Rows are points. To make a cloud, some directions were put in groups of two or more. Within a group, all points are equally far from the middle, so they leave a hole (a ring in 2 directions, a hollow ball in 3). The other directions are filled evenly. Then the cloud was stretched, turned, moved and blurred a little. Count the holes, and give their numbers of directions, smallest first.

Cloud:
[[ 16  43]
 [ 31  39]
 [ -6  38]
 [ 35 -50]
 [-30  -6]
 [  0 -48]
 [ -5  39]
 [-26  17]
 [-16  31]
 [-25  18]
 [ 47 -44]
 [  8  42]
 [ 58  10]]
Holes: 1 (2)

Cloud (28 x 4):
[[-31  21 -27 -53]
 [ 10 -38  22 -28]
 [-45   3 -28 -15]
 [-48   1  29  29]
 [ 40  37  17 -24]
 [-29 -49  40  33]
 [  4  17  49  32]
 [  9  19 -11  31]
 [-46 -39  -6 -16]
 [-48  40  60 -19]
 [ 20 -49  42  43]
 [-50 -37  26   8]
 [-58 -14  30  -6]
 [-39 -61  10  18]
 [  2   7 -35  25]
 [-32 -15 -37 -24]
 [-61  32  16 -25]
 [ -8 -68   0   4]
 [ 38  21  15   9]
 [ -9 -26 -56   6]
 [-44 -21  -5 -42]
 [-42  20  25  21]
 [-11   5 -43  -5]
 [-31  -9  56 -44]
 [-29 -21   6 -56]
 [ 34 -61 -22  13]
 [  3   4 -20 -65]
 [ 41  -3 -19  20]]
Holes: 1 (3)

Cloud, 48 rows:
[[ -3 -61  25 -27  15 -20]
 [-11   7 -12  -9 -57 -46]
 [  9  33 -26  61  -4 -27]
 [ 24  19 -20  52 -12 -38]
 [ 15 -32 -44  -4  51 -22]
 [-37  60  21  23  21  10]
 [-59 -36 -21  12   0   5]
 [ 44  23 -60   2  18  29]
 [  5  19  43  29 -24  36]
 [ 44  20 -14  43 -26 -18]
 [-54 -20  33   6   0 -32]
 [-15  -1  43 -50  19 -15]
 [-37 -13   3  46  21 -44]
 [-14  26 -53  46  47  13]
 [  7 -19  23 -55 -11  35]
 [-27   6  -6 -23  20  71]
 [-32  44 -23  -1 -44  33]
 [  3 -23   9  12  20 -58]
 [ 30  25 -18 -59 -25  16]
 [-12 -23  38 -55  15  12]
 [-50  54 -25 -16  34  25]
 [ 54  30   0  12 -31  13]
 [ 39  36 -25 -20  28  23]
 [ 33 -56 -53   2  -8  11]
 [-61  19  -1 -14  27  45]
 [-75  -5  12   3   7 -12]
 [  6 -59 -53  -3  -4  14]
 [-11  44 -17  62  21  -9]
 [-40  66 -20  -9 -24 -12]
 [-48  31   1   9  36  55]
 [ -6 -50 -62  13  -8  16]
 [-24  -7 -54  32 -42 -26]
 [-29  68 -39  -1 -28  18]
 [-54 -17 -13 -36  28  30]
 [ 28 -22 -41   4  49 -16]
 [-22 -24 -66 -18 -27   7]
 [ -8 -55  34  10   0 -30]
 [  2   4  60 -25   8  30]
 [ 19  36 -46 -48 -10  35]
 [ 62 -23 -13  16 -12  31]
 [-35 -26   2  65  19  -8]
 [-13  23  23 -12 -59   7]
 [-11  42  12  13 -52  28]
 [-21  73 -43  17   8  25]
 [ 19   5  53   6  -6  39]
 [-40 -31 -25  34 -32  -9]
 [ 17  -8 -18 -43 -31 -49]
 [-54  56  -8   3  32  26]]
Holes: 3 (2, 2, 2)

Cloud (72 x 8):
[[-34  41  45   7  46  33 -44 -28]
 [ 25  50  40  19 -20 -34 -35 -14]
 [-39   2  10 -49 -16  41 -22 -70]
 [ 29  16  -3  47 -10  39  29 -20]
 [ 31 -58  62   7   8  -5  27  23]
 [ 63  -5  23 -39 -16  48  18 -10]
 [  4 -11 -16 -66  14  10  23  -5]
 [ 21 -33  47  34  14 -18   4  47]
 [ 73  32  26 -58  -9  19 -25 -24]
 [ -1 -55  32 -31 -13 -51 -17 -37]
 [ 44   4  33  28  -1  31 -35 -45]
 [ 37  45 -17 -36  -4  -9 -21 -18]
 [-20 -42  -9  -5 -26   2 -13 -73]
 [-28 -55 -66  -6  20 -18   1 -18]
 [ 13  27  63  14   1   8  67 -24]
 [-47 -81   2  18  18 -20  -2 -14]
 [ 43  24  54  37   5   2 -38  11]
 [-25 -27 -25 -26 -23  27  20  15]
 [ 63  35  21  16 -29  38 -38  11]
 [ -6 -35  -8  -4 -60   8  51   7]
 [-12 -25 -39 -31 -47 -17  11 -33]
 [ -3   9  64  17  26 -25 -44 -34]
 [  3 -14  -2  -7  38  75  12 -30]
 [ 38  25 -13   7 -16  45  39 -21]
 [ 16  39  15 -28 -13  -2 -67 -68]
 [-44   9  38 -20  52   1  14  -8]
 [-34  30  60  -3  26  35  26 -33]
 [ 71 -38  10 -27  -3 -10 -44  13]
 [-33   0  23 -44  26  42  24 -20]
 [-28  51  -7 -41  27  -7   6 -41]
 [ 18  37  10 -20  -4  -6  54 -36]
 [ 12  20  33 -18  45 -11  35 -11]
 [  0   3  64 -30 -10  49  12   6]
 [-42 -45 -21  51  10 -14 -20 -16]
 [-40   9  16  27   4  53 -10 -14]
 [  9  -2  48  -6  30   2   7  42]
 [-50  17  -8  -8 -32  22  42 -39]
 [  0   6  -3 -33  -3  49  54 -28]
 [ -3  -5 -31  50   5  50  -1 -47]
 [-27 -36  -6 -32 -26  48  -6 -51]
 [ 10 -18  30 -27  30 -28  14 -55]
 [-48  10 -48 -13   7  12 -17 -20]
 [ 36  29  24 -38   3  -4  15  23]
 [ 63 -28  54 -10 -22 -21  -5  20]
 [-19  36  60  -7  51 -10 -37  21]
 [ -4  54   9 -20 -10  -6  37  -6]
 [ 40  16 -35  19 -35  46  15 -37]
 [-43 -29 -37 -12  18  24 -43 -45]
 [ 41 -57 -16 -50  -6   1 -54  -4]
 [-46  -5  47 -61  29   0  -3 -21]
 [-22  -8  30  19  10  60   1 -22]
 [ 28  25  27 -29 -24 -24 -77 -29]
 [ 43  77  43   6 -12  22 -57  10]
 [ 56 -30  44  21  -6  14 -10  37]
 [ 38  19  42  -8  36  -4 -73 -16]
 [ 16 -28  -1 -57 -33  40  18   1]
 [ -9  32  21  -4  35  58  21 -21]
 [-25   7 -23  53 -18   2   7 -21]
 [ 44 -32  32  35 -10  52   4 -22]
 [ -2 -55  41  45 -26 -23  -9  38]
 [ -2   8  43  20 -65  18  -5 -57]
 [ 34  27 -41 -28  31   9  -6 -29]
 [ 25  -3  11  26   3  57  21 -51]
 [ 49 -32  60  22 -36  15  -2 -22]
 [ 23  19 -25  11  37  40  25 -33]
 [-16  -3  69 -41  11  18  13 -52]
 [  4 -17  60 -26  14   9 -41  32]
 [-29 -72 -15 -23 -14  13  46  -1]
 [-15  49  17 -20  21  21  25 -67]
 [ 20 -34  83   5  -8 -12 -26   5]
 [-51   1  70  12   4  13  43  -8]
 [ 26  28  37 -98   6  17 -18 -28]]
Holes: 1 (6)

Cloud, 106 rows:
[[ -1  19  27 -74  32   0  50 -11 -44]
 [-29  41   9  -8  -2   3 -74  19 -27]
 [-60  46 -37   6  15  27 -13  40  15]
 [-60  -3 -16  -6 -22 -22  22  41  -5]
 [  9  68   4  11  25  21 -17 -29 -21]
 [-30  78 -41  -9  -4   6  11 -39 -20]
 [ 64  16  20  -5  11   6 -33  30  27]
 [ -4 -34  15  -1  71  13 -14 -17 -15]
 [ -5  -6  33 -56  11 -32   5 -38 -46]
 [-23  39 -19 -10 -39 -17  42  56  14]
 [  4  27  42  -6  -1 -73 -31   4  21]
 [ -1 -24  20 -29  37  26 -46  18   2]
 [-24 -15 -74  41   5  -7   6 -42 -35]
 [  3  79  15  -9  -6  14 -25  -9 -12]
 [ 36   5 -23   9 -12 -73 -29 -21 -13]
 [ 25 -61 -16   8  10 -16  16   4 -77]
 [  1  -8  21 -71  16  11  11  44   1]
 [-19  12 -31 -64  20  36 -34 -24 -70]
 [ 51   9  62 -66  31 -47  16 -18  10]
 [-14 -25  28  33 -16 -91  35 -18 -35]
 [ 32  39  20 -32  42  33 -58 -22  -3]
 [-12  15  17 -53 -23 -26  26 -26 -22]
 [ -4 -17  10  31  -8 -39  15  17 -87]
 [-35 -16  18 -21 -31 -61 -13  48  -1]
 [ 45 -37  65 -27  17 -33 -47  10 -10]
 [-63  18 -30  21  16 -11  53 -10 -13]
 [-19 -24 -50 -20   5  38  23  -9 -50]
 [-14  65 -82  17  34  11 -20  15 -26]
 [  4  24  66 -14  30   6 -17 -16 -18]
 [ 41   2  66 -68   0 -14   2  17  20]
 [ 50  -1  -1 -20 -15   1  56  32 -33]
 [-37  29 -35 -34  27  -4 -61  28  35]
 [ 10  20 -47  17 -10 -24 -36  71  23]
 [-20  16 -50  -9  19  73  -6  22 -47]
 [ 18 -47 -50  -5 -14  11  13   7 -46]
 [ 13  12  21  47 -31 -41 -12   0   4]
 [-19 -19  -4  54   1 -58  21 -25 -16]
 [  9  -2  -6 -45  27  19  32  43 -24]
 [ 24  10 -65  -2  49  43  -5   3 -46]
 [ -7  22  51 -52  42  33  -1 -42   7]
 [ -9 -15  10  46  20 -69 -52  -2  -7]
 [-11  -7 -35  14  45  55  46 -28 -45]
 [-46  -1  33 -51   7  22 -20 -26  11]
 [ 35  22  38 -63   2 -11  -9  20 -44]
 [-15  37  30 -45  14 -41 -19 -37   5]
 [ 52 -17 -19  36  45  27 -14   1  18]
 [ 28  10 -35  42  17  -3   0  65  26]
 [  1  -9   5 -61  -7  13  39  30  -5]
 [-34 -41 -13  -2  63  25  14 -24 -55]
 [ 16  -3   0  -7  41 -33 -18  76 -26]
 [ 15 -78 -36  52  18 -48  -1  -5   7]
 [-39  47 -65  29  21  18  -4  -6 -60]
 [-54 -19   7 -22   5   9 -62 -33  -7]
 [-50   9  19  18  43  33 -12  27  -6]
 [ 46  39 -31  51  31   6  -5   1  11]
 [ -7 -64  21 -16 -43 -38  33   5 -32]
 [-24  22 -44 -32 -40  12  31  18  12]
 [ 47 -29  -4  -5 -26   5   6   6 -42]
 [-26  52   3 -50  19  49 -35  31 -36]
 [  8   8   1  41  36 -22  11  -1 -44]
 [ 29  33 -20  32 -15 -21 -39  -9 -53]
 [-69  68 -23 -15  15  35  30  46   9]
 [-23 -18 -17   0  33  59 -54  19 -26]
 [-50   4  12  -8  31 -56  29  -7 -14]
 [-34   6  -6 -46 -25   3   4  16  15]
 [-21  41   1  11 -39   0  14  24  43]
 [  4 -44 -27  12  67  11 -33 -31 -47]
 [-24  56 -26   8  15  24 -69  24  21]
 [-36  28  -6  17  -9  -5   6 -55   1]
 [-72  -3 -30 -39  12 -19  -4  10 -46]
 [ -5  36 -71  14  51  71 -38  34  -5]
 [  3  49  11 -31  74  10  10  11 -28]
 [-43 -19 -23  -2 -20 -11  54 -31 -47]
 [ 12 -41  15 -35  23 -38  57  13 -36]
 [-24  24 -25   7  14  23 -63  46 -18]
 [-53   5 -44 -43  -5  31  16   6 -15]
 [-15  41   8 -29  -8 -67  28   1 -30]
 [-45  43  -3 -19  -6 -10  18  62   7]
 [-23 -39 -18  12  31 -18   8  -1  25]
 [  4 -53  16  -1  39 -37  43 -11  -3]
 [-76 -17 -47   1 -19  13  14  10 -26]
 [ 50 -61  27   2  31 -28 -59  -1   3]
 [ 35  12  11 -10  18  31  32 -49   7]
 [-24  10  24   1  36  31 -19  34   3]
 [ 16 -61 -25  13   1   0  78  18 -25]
 [-11 -45 -11  12  31   5  52  -3  28]
 [ -5  -6  24   1  -7 -59   0  40  56]
 [-37  -5  20 -15 -32 -37 -31  -3  -4]
 [-11   8  36 -21  19  62  15 -22  19]
 [ 51 -18 -43  20 -32 -31  -7 -39  -9]
 [-35  59 -91  -7 -28  31  18 -11 -23]
 [-77   6 -36  37 -46  21  26  12 -31]
 [ 32  33 -15   4   5 -54 -29  18 -65]
 [-19  41  60 -27  68  28  -9 -15  -3]
 [-13 -16  14 -13  59  35 -11 -35   7]
 [-43 -38 -17 -12  35  53 -12  19 -43]
 [-48   7  -4 -44   5  43  33  11  44]
 [ 10  11  27   1 -22  17  32   1 -49]
 [ 17   5 -88  13  20 -15 -13 -17  -6]
 [-55 -30 -54  50  -9  -1  11  27  11]
 [  8  15  21 -36  27 -20   2 -24  43]
 [  6  -7 -14  55 -29 -54 -52 -25 -35]
 [-24 -42 -31  28   2 -56  26 -12 -41]
 [ 42   8  55 -25  67 -31   9  36  15]
 [ 38  28  11  38 -17 -21  -5 -10 -26]
 [ 45  13  13 -29  70   3  -6  -3   7]]
Holes: 2 (2, 3)

Cloud:
[[  6  64 -28 -70 -28   2 -19   4  21]
 [ -4  -3  24  -1  28 -72 -29   3  27]
 [ 26 -68  33   8 -22 -38  33  21  22]
 [ 47  58   0  33  11  16  24   5 -24]
 [ -1  -9   2  65   4 -33   1 -48   7]
 [-39   9 -16  39 -60 -35 -15 -22  31]
 [ 14  35  30  68 -63  -5  40 -37   7]
 [-35  56  24   8 -14 -19  33  -1 -30]
 [-20  -2   2 -52  -6 -77 -14  28  -4]
 [  4  47 -27  71 -36  16  14   2 -13]
 [ -3  11  -6 -12 -47  24  -7 -17 -66]
 [ -1  -7   7  13   2  31  15  15  59]
 [-12 -68 -36  -6 -48 -26   0  22  -6]
 [ -2  16 -22  32 -11  60 -25 -16 -41]
 [-37   6  -2  56 -39 -33  12  35 -12]
 [-29  -3  33 -67 -32  11  37  -6   8]
 [  9 -59 -28  54  -5  -5  44  12 -20]
 [-17  28  45  45  24  13  36  -1  53]
 [ 12 -45 -27  11  26 -80  12  35  18]
 [ -1 -52 -61 -38   4  -3 -22 -31   0]
 [ 61  -4  22   4 -24  20 -24  36   4]
 [ 27   9  22  29  20  38  50  40   8]
 [  9 -50   0  53 -28  10  59 -10 -36]
 [-11 -15 -39 -43  -9 -29 -70  31 -23]
 [ 16  -8  67  53 -63  26  42 -10  -1]
 [ 12 -66 -21  -8  55  17  27 -15  15]
 [ -9 -51  17  29 -37 -59  -6 -13   4]
 [ 28  39  29  47 -76  19  -5  20 -26]
 [ 35 -16  10 -65 -12  30  42  31 -39]
 [ -6 -27 -28  -8  20 -91 -14  31  44]
 [ 44  17 -19 -63 -27  36  -1  48 -24]
 [  7 -80   4 -42  14 -25  14 -23 -11]
 [ 11 -18  37  59 -16   4  23 -21 -43]
 [  9 -23   0 -35  -8  77 -36 -12 -25]
 [-17  10  -2  21  30 -76 -28  10  65]
 [ 24  25   6 -47  17  -6 -32  30 -51]
 [ -8  60   7   6  -2   9  35  49 -23]
 [ 19  28  22 -56 -31  -4 -44 -22  31]
 [ 28  -4  -3 -23   4  21 -73  43 -14]
 [-22 -15   6  53  -9 -35  72  26  -4]
 [-38  37  24   1  -3  25  -6 -36  60]
 [-11  -8 -39 -61   4  15  24  31  31]
 [ -8  -9  70   1 -57  18  36  -7 -27]
 [ 15 -17 -13   0  -7 -64 -32  41 -22]
 [-20  21 -13   3   9  36 -32  29  39]
 [-28  22 -10 -10 -16 -27 -41  26 -48]
 [  2 -42  19 -35 -27 -40 -43  -8 -13]
 [-26 -11 -60  19  -4 -62   9  22  17]
 [ 10   3  -3  -3  73   9  -9   3  54]
 [ 25  16  25 -46 -73 -21 -19  18  -6]
 [  3 -27  -5  -6 -15 -54  31 -52  13]
 [-36 -14   7  49 -17   1  43 -44 -22]
 [  9 -80  14   1 -22 -40   8  -2 -20]
 [ 47  25  15 -26  44  48 -21   8  -6]
 [-54  11   1 -48 -31 -42 -34  10  -1]
 [  0 -38  48 -21  30  18   8   8   3]
 [ 27 -55 -55  -9 -34   9   8  21 -21]
 [ 11  83  -1 -18  16 -22  18 -10  57]
 [-47   4  17  -3 -49 -32 -20 -19 -25]
 [ 12   2 -36 -27 -19   5 -24  65 -44]
 [ -6 -40 -44 -47  19 -80 -24  31  20]
 [-19  71  27 -16  -3  24  33 -31 -11]
 [ 59   3  42   0 -34  21  48 -12 -24]
 [  2  53  45  -9 -14  10 -66  -1  -3]
 [-22  20 -30  41  25 -23 -59  -8  -3]
 [  5  -3  67  24 -27 -21   9  -8  47]
 [ 28  85  11 -38  13  22 -42  28   7]
 [-38  59  51 -12  -9 -29 -28 -16  19]
 [  0 -16 -64 -25  55  17 -12   5 -16]
 [ -3  26  49 -33 -14  51  46   2 -10]
 [  2 -50  17 -52 -59  -6  53   7   4]
 [-26  13   7 -65  23 -20 -34 -38   0]
 [-39  55 -19 -23  24 -29 -49  46  11]
 [-24 -43  -6  31 -70 -18  37  10 -13]
 [-29  -7  -3 -44 -36 -70 -15   7 -11]
 [ 19  16  24 -12 -71 -27 -36  11 -24]
 [ 28  -8  29 -10  11  67  12 -20 -42]
 [-37  49  -1 -24 -39 -50 -27  13  52]
 [ 38 -21 -20  16  35  37 -12 -18  29]
 [ 19 -10  -9  40 -71  16  -4  12  15]
 [-26  11 -26  22 -35 -82   3  -7  26]
 [-27  35  51  18 -12 -35  38  24 -11]
 [-25 -18 -32 -16   5 -76 -32 -12   2]
 [ 57   2   2 -41 -49  43 -23   3 -31]
 [-20  68  31  18  -3 -14 -34   2 -30]
 [-20 -29   3 -13  12 -56  19 -21 -23]
 [  1  34  37  31 -36  76 -17 -21  -8]
 [ 35 -11 -49   8  22 -57  15  30  -1]
 [ 30  67  -3   0 -36 -22  34  44   3]
 [-66   2 -12  -1  21 -33 -18 -10  56]
 [-14  46 -15 -19 -37  -9  43  10  51]
 [-38 -10  18   0  11  -5  19  46  -1]
 [ 29  53  17 -50  -2  55 -38 -19  -3]
 [  5 -11 -24  46 -33  42  35 -35  17]
 [ 34  51   5  41  27 -29 -20   7  -3]
 [ 14 -62  31 -42   8  -1  -4   5 -34]
 [ -1 -26 -27 -56  26 -16 -64 -27   0]
 [  1  27 -48  -8 -11 -64 -19 -12  32]
 [ 17 -29 -28   5 -15  16  42  42  33]
 [ 13  -4 -14 -15  79 -10  39   0  39]
 [-27 -14  -4 -48  19 -40 -55  38  39]
 [ -8   3  11  -3  40  -1  69 -42  21]
 [ 31  25 -13 -23  10   0   8  68  37]]
Holes: 1 (9)

Cloud (105 x 9):
[[  53  -21   22    6    4   31   37   -4   35]
 [ -24   13  -16   64   -1  -43  -26  -16  -21]
 [  39   31  -52   33  -15   14   37   21  -26]
 [   0  -17  -35   58    6   51   -4   -6   16]
 [  70   -7  -73   -3  -40   64  -14  -15   19]
 [  44  -17   11  108  -24   -7  -20    5    6]
 [ -29   63  -28   24    4  -11   36  -19   -7]
 [ -75  -69   37    8   -4   41   13   -9   19]
 [ -41   43   23    3  -45  -21  -11  -18    2]
 [ -25   -2  -12  -58   22   46  -27    6   -6]
 [ -36  -29  -10    2   49   58  -25  -37   20]
 [  12  -25   -7  -24    1   47  -26   57  -23]
 [   8   15    0    5   36   47  -12  -23   55]
 [ -37   20   14   20  -17   32  -32  -21  -50]
 [   4  -16  -16   60   21   23    6   18  -50]
 [  12    6  -40   43  -48   -6    1   48  -21]
 [ -76  -22   33  -16  -19   10   54   46  -20]
 [  19  -17  -29    3    3  -49   21   50    5]
 [ -43    3   16  -42  -32  -20   43   27  -33]
 [ -13   -2  -31   64  -34   26   18  -30   12]
 [ -36  -15   60   71  -10  -28   36   16   27]
 [   4   39  -43   57   -7   29   15   21   14]
 [ -61  -10   -8   45   16  -20   -8   27   51]
 [ -23  -12   15    5  -12  -19  -18   22   29]
 [ -55  -11   -6    0   -9  -28   35  -39   -1]
 [   0   35   12   -5  -19  -36   41   19  -24]
 [  26   19  -26  -32  -10   44    4   39   38]
 [  35  -20   10  -63  -53   33   21   13   21]
 [ -64  -29   21    0   11   63   16  -12   52]
 [  23  -26  -15   -6   28   35  -44   51  -18]
 [  14    0   21   32  -76    5    9  -29   15]
 [  -9   22   10  -27  -40  -32   30   11  -15]
 [ -39   25   -1   99   12  -25  -15    5    0]
 [  34   16  -41    8  -40   24   18   17  -59]
 [  -9   64    1   16  -29  -48  -24   -9   11]
 [ -29    6    3  -21  -55  -10   -5  -50  -22]
 [ -36  -36  -17   36    8   25   29   22   58]
 [  15  -23  -59    4  -65   54   47   37   -9]
 [  43   23  -30  -25  -28  -10    0   -7  -45]
 [ -34   32   -5    1  -48  -21   46  -31   51]
 [ -27   39  -65   14  -19   35   19  -30   -6]
 [ -50   -7    7  -23  -20  -27  -26    2    3]
 [ -38   23    4  -26  -34   95  -15  -21   24]
 [  79   31  -59  -23   -4   -3   17   37  -11]
 [ -43   12   37  -19   20    6    3   26   26]
 [ -31   -8   14  -33  -49   27    7   58  -34]
 [   4  -43   -9    9  -70   -5  -11   23  -36]
 [ -20   -9   10   16  -38   42    9   46  -25]
 [  -3   17   -4   20  -33    6   24   72   24]
 [ -15  -24  -11   52   22    9   -1   42   57]
 [  32   45  -45    3  -16   27  -13  -46   18]
 [ -18    8   26   13   -6  -41   -1   24   22]
 [ -95   17   18    9  -43   16   33  -38  -27]
 [ -12  -26   -5   13    4   35   42   42   40]
 [  29  -25   -3   -9    4  -38    3   41  -16]
 [ -30   14  -38   23  -23   28  -10    0  -35]
 [  38    6   -9   -7   35   -2  -11   33   -3]
 [  30   -5  -61  -54 -100    0   -4   61  -33]
 [ -25  -10   18   14   28  -20  -15  -43   41]
 [  -9   18   21  -10   19   29    2   18   60]
 [ -75  -15   38  113   42   61   13  -25   53]
 [ -41  -31   21  -46  -13   16    6   -6    6]
 [ -51  -35    9  -12   11    3  -21  -26   42]
 [ -25    3   11   36  -15  -27  -21   10   57]
 [ -74    2   31    8   17  -27    0   22   15]
 [ -87    2  -10  -11  -45   14   10   -1   -9]
 [   9   15  -40   40   12   30  -58  -32    7]
 [ -39   32    2   63    5   28  -33  -32   13]
 [  18   22  -20  -13   18    1   30   14   31]
 [ -85    2    0    5  -59   23   54  -25   26]
 [  36   36   -8   27   -7  -13  -18  -30    3]
 [  73    1  -67  -17  -22   32    6   30  -48]
 [  41  -36  -29    0    3  -37   -8   16   16]
 [  44    3  -46    5  -86    3   22  -40  -11]
 [  -3  -47  -31  -54  -51   26   73   10   15]
 [ -19   -5   46   58   12  -12   18  -36   -9]
 [ -37   55   34   47  -17  -27  -10   -3   -5]
 [ -36   -1    4   81   21   61    5  -22   44]
 [  -3    1  -21  -18  -24   28   57   22   66]
 [  49  -10  -45  -52   -6   40   -1   29  -16]
 [  48  -36  -20   27  -70  -26    0  -23  -19]
 [   6   -2    5    8   44    6   23   23   -5]
 [  48   -3    5   -1  -10   69   29  -15   -4]
 [ -45  -23   29    6    8   34  -29  -10   59]
 [   7  -20   33   11  -69    3  -10    8    1]
 [   8  -19  -12  -52  -19    8   42   27   -7]
 [  14  -51  -37   66  -18   21  -11   35   14]
 [  14  -13  -40  -20  -24  -20   74   12   19]
 [ -17   16  -49  -54  -21   45  -47   21   16]
 [ -57  -10  -10   18  -18  -29  -19   20   10]
 [  62   -5   11   48  -42   57    2   -6  -10]
 [ -65  -20   22   46  -27   -8  -10  -20   12]
 [ -80   10    9  -15   37  -10   29  -18   23]
 [ -60   19    9   32   67   25    4  -21  -17]
 [ -25  -17   40   10  -23   46   31    0   71]
 [  -3   16  -34   12  -41   41   32   40   45]
 [ -38   38   30   57  -21  -12   32   17  -30]
 [  33  -44  -54  -12   -7   41   51  -21  -16]
 [  -2  -24  -48  -65  -15   31   -8  -16   27]
 [   1   20  -48   58  -17   -2   10  -38    9]
 [ -64   53   33   71   -9   -8   20    7    9]
 [  -4    7   29   -2   43   21  -35   37   27]
 [  -9   -8   44    4  -76   31    9   -9   23]
 [ -46  -25   20   42  -52   23   35   -7    4]
 [   4   12   12   38    0    1   38  -58   36]]
Holes: 1 (3)
